Rows are points. The last column is the point's height on a tilted bowl or saddle (a function of degree 2), plus a little noise. Count its main directions that bend up, bend down and stay straight.

Points:
[[-0.04 -0.01 -0.16]
 [ 0.77 -0.15  0.20]
 [ 0.50  0.32  0.21]
 [-0.26 -0.41 -0.25]
 [-0.13  0.13 -0.14]
 [ 0.21  0.41 -0.24]
 [-0.14 -0.06 -0.11]
 [ 0.15  0.09 -0.15]
 [-0.71 -0.22  0.84]
 [ 0.81  0.03  0.61]]
Directions: 1 up, 1 down, 0 straight

Points:
[[ 0.30 -0.28  0.36]
 [ 0.41  0.03  0.22]
 [-0.63  0.18  0.68]
 [-0.20  0.20  0.43]
 [ 0.45  0.20  0.11]
 [ 0.08 -0.19  0.23]
 [ 0.58 -0.04  0.29]
 [ 0.32  0.07  0.20]
 [-0.94 -0.01  0.46]]
Directions: 1 up, 1 down, 0 straight

Points, 16 rows:
[[ 0.47 -0.14 -0.44  0.13]
 [-0.22  0.47  0.23  0.14]
 [ 0.67 -0.10 -0.40  0.36]
 [-0.48 -0.39  0.26  0.07]
 [-0.49  0.02  0.06  0.01]
 [-0.62  0.34  0.32  0.50]
 [-0.09 -0.08 -0.10 -0.29]
 [ 0.20  0.11  0.21 -0.20]
 [-0.02  0.70  0.70  0.69]
 [-0.15 -0.18 -0.44 -0.09]
 [ 0.19  1.03 -0.01  0.94]
 [-0.11  0.15  0.23 -0.22]
 [-0.66  0.02  0.03  0.27]
 [-0.25 -0.13  0.15 -0.22]
 [ 0.43 -0.41  0.40  0.26]
 [-0.05 -0.42  0.27 -0.11]]
Directions: 3 up, 0 down, 0 straight

Points, 17 rows:
[[ 0.03 -0.19  0.37  0.13]
 [-0.13 -0.25  0.09  0.09]
 [-0.04 -0.29  0.07  0.09]
 [-0.64  0.66  0.11  0.58]
 [ 0.10  0.87  0.18  0.60]
 [ 0.67  0.39  0.16  0.41]
 [-0.54 -0.32  0.46  0.34]
 [-0.27  0.31  0.65  0.39]
 [-0.07  0.63  0.40  0.42]
 [-0.15  0.13  0.06  0.10]
 [ 0.27 -0.38  0.18  0.16]
 [-0.02 -0.02 -0.28  0.13]
 [-0.26  0.32 -0.99  0.86]
 [-0.25 -0.14  0.50  0.22]
 [-0.22  0.04 -0.26  0.16]
 [ 0.18 -0.40  0.08  0.14]
 [-0.35  0.46 -0.01  0.30]]
Directions: 3 up, 0 down, 0 straight

Points, 27 rows:
[[ 0.08 -0.32  0.10 -0.17  0.06]
 [-0.20 -0.67  0.77 -0.57  1.13]
 [ 0.67 -0.42  0.06 -0.11  0.33]
 [-0.44 -0.23 -0.05  0.09  0.35]
 [-0.39 -0.05 -0.64  0.23  0.28]
 [-0.31 -0.11 -0.65  0.02  0.03]
 [ 0.09  0.16  0.39  0.04 -0.26]
 [ 0.04  0.49  0.26 -0.09 -0.29]
 [ 0.91  0.20 -0.06 -0.03  0.27]
 [-0.11  0.14 -0.31  0.39  0.05]
 [-0.15  0.54  0.31  0.06 -0.36]
 [ 0.06  0.20 -0.66  0.58  0.22]
 [-0.01 -0.45 -0.58 -0.35 -0.29]
 [-0.11 -0.21 -0.60  0.07 -0.12]
 [ 0.26 -0.71 -0.17 -0.47  0.20]
 [ 0.15  0.10 -0.66 -0.15 -0.57]
 [ 0.08  0.04 -0.35  0.39  0.00]
 [-0.06 -0.20  0.35 -0.53  0.19]
 [-0.05 -0.29 -0.50 -0.72 -0.24]
 [-0.30 -0.25  0.66  0.35  0.13]
 [ 0.05  0.14 -0.14 -0.21 -0.29]
 [ 0.21 -0.10  0.08  0.58  0.33]
 [-0.02 -0.25  0.09  0.32  0.21]
 [ 0.59 -0.12  0.64  0.11  0.47]
 [ 0.26 -0.15  0.20  0.11  0.02]
 [-0.93 -0.19  0.44 -0.06  0.70]
 [ 0.07  0.47 -0.69 -0.31 -0.37]]
Directions: 3 up, 1 down, 0 straight

Points, 25 rows:
[[ 0.19 -0.63  0.14  0.30  0.35]
 [-0.19 -0.24  0.59  0.11  0.25]
 [ 0.02  0.37 -0.07 -0.42  0.27]
 [-0.38 -0.12 -0.11 -0.14  0.09]
 [ 0.23 -0.15 -0.63  0.51  0.47]
 [-0.07 -0.02  0.35  0.37  0.16]
 [-0.17  0.11 -0.23 -0.04  0.11]
 [ 0.10 -0.33  0.39 -0.64  0.41]
 [ 0.28  0.19 -0.68 -0.11  0.49]
 [-0.15 -0.09 -0.40 -0.85  0.48]
 [-0.58 -0.27  0.19 -0.58  0.25]
 [ 0.13 -0.21 -0.86 -0.44  0.67]
 [ 0.18  0.19 -0.07  0.33  0.17]
 [-0.51  0.20 -0.05  0.38  0.15]
 [-0.27 -0.14 -0.72 -0.26  0.40]
 [ 0.59 -0.30 -0.21  0.43  0.47]
 [ 0.25 -0.17 -0.17 -0.58  0.39]
 [-0.02  0.05  0.20  0.01  0.10]
 [-0.61  0.26 -0.39  0.42  0.28]
 [ 0.09 -0.36  0.69 -0.31  0.43]
 [-0.21  0.24 -1.06  0.43  0.74]
 [-0.32 -0.15  0.29  0.75  0.33]
 [-0.12 -0.11  0.17 -0.34  0.14]
 [ 0.06  0.68  0.19 -0.08  0.32]
 [ 0.34 -0.26  0.09  0.06  0.25]]
Directions: 4 up, 0 down, 0 straight

Points, 45 rows:
[[ 0.14  0.25 -0.62 -0.51 -0.17 -0.68 -0.34]
 [ 0.36 -0.03  0.06 -0.14  0.38 -0.19 -0.20]
 [-0.91  0.48  0.38 -0.42  0.43  0.52 -0.82]
 [ 0.05  0.28 -0.30 -0.53 -0.18  0.47 -0.24]
 [-0.19  0.20  0.06  0.41  0.38  0.10 -0.12]
 [ 0.27  0.55  0.34  0.29  0.48  0.36 -0.38]
 [ 0.31  0.37 -0.14 -0.32 -0.04 -0.44 -0.30]
 [ 0.16 -0.60  0.11 -0.17 -0.31  0.05 -0.15]
 [-0.08 -0.21  0.78  0.23  0.29 -0.52 -0.46]
 [ 0.10 -0.02 -0.17 -0.09  0.71 -0.26 -0.28]
 [-0.23  0.21  0.33 -0.43 -0.60 -0.35 -0.47]
 [ 0.19 -0.49  0.21 -0.46 -0.64  0.26 -0.40]
 [ 0.29  0.11  0.46 -0.38 -0.36  0.53 -0.44]
 [-0.05  0.57  0.65 -0.40 -0.69 -0.61 -0.91]
 [ 0.20  0.14 -0.01 -0.11 -0.02 -0.31 -0.13]
 [ 0.18 -0.15  0.66  0.38 -0.16 -0.15 -0.28]
 [ 0.86 -0.33  0.16  0.24 -0.06  0.24 -0.23]
 [-0.49  0.09  0.03 -0.13 -0.17  0.06 -0.15]
 [-0.29 -0.25 -0.44  0.19 -0.21 -0.48 -0.03]
 [ 0.42  0.03  0.09 -0.13  0.14  0.59 -0.19]
 [ 0.56  0.87 -0.12 -0.11 -0.35 -0.04 -0.51]
 [-0.32 -0.44  0.78 -0.44 -0.12 -0.64 -0.72]
 [ 0.70  0.00 -0.10  0.42  0.26  0.38 -0.13]
 [-0.70  0.15  0.14 -0.56  0.18 -0.35 -0.57]
 [-0.16  0.07  0.54 -0.21  0.06 -0.08 -0.33]
 [ 0.45  0.04  0.08 -0.05  0.08  0.43 -0.14]
 [ 0.34  0.43 -0.31  0.53  0.10 -0.37 -0.19]
 [-0.28 -0.23  0.17  0.28  0.13 -0.54 -0.17]
 [ 0.28  0.48 -0.29 -0.34 -0.11  0.12 -0.21]
 [ 0.18 -0.10  0.51 -0.49 -0.08 -0.14 -0.43]
 [-0.20  0.56  0.08 -0.49 -0.20 -0.21 -0.42]
 [ 0.05  0.08 -0.02  0.05 -0.33 -0.12 -0.05]
 [-0.22  0.01 -0.04 -0.46 -0.43  0.70 -0.31]
 [-0.28 -0.51  0.22 -0.57 -0.18 -0.03 -0.38]
 [ 0.60  0.51  0.02  0.55 -0.87  0.19 -0.57]
 [-0.20  0.44 -0.47  0.06  0.36  0.12 -0.16]
 [ 0.14  0.62 -0.24  0.21 -0.13  0.02 -0.15]
 [ 0.26 -0.36  0.06  0.18 -0.07 -0.59 -0.13]
 [ 0.04  0.32 -0.24  0.37 -0.52  0.02 -0.08]
 [-0.60  0.32  0.56  0.11  0.29 -0.03 -0.45]
 [-0.09 -0.10  0.19  0.60  0.74  0.41 -0.27]
 [ 0.38  0.30 -0.49  0.20  0.07  0.25 -0.04]
 [ 0.23  0.38  0.24 -0.62  0.30  0.76 -0.58]
 [-0.11 -0.10 -0.79  0.42 -1.02  0.40 -0.26]
 [-0.05  0.08  0.24  0.34  0.12 -0.25 -0.12]]
Directions: 0 up, 6 down, 0 straight
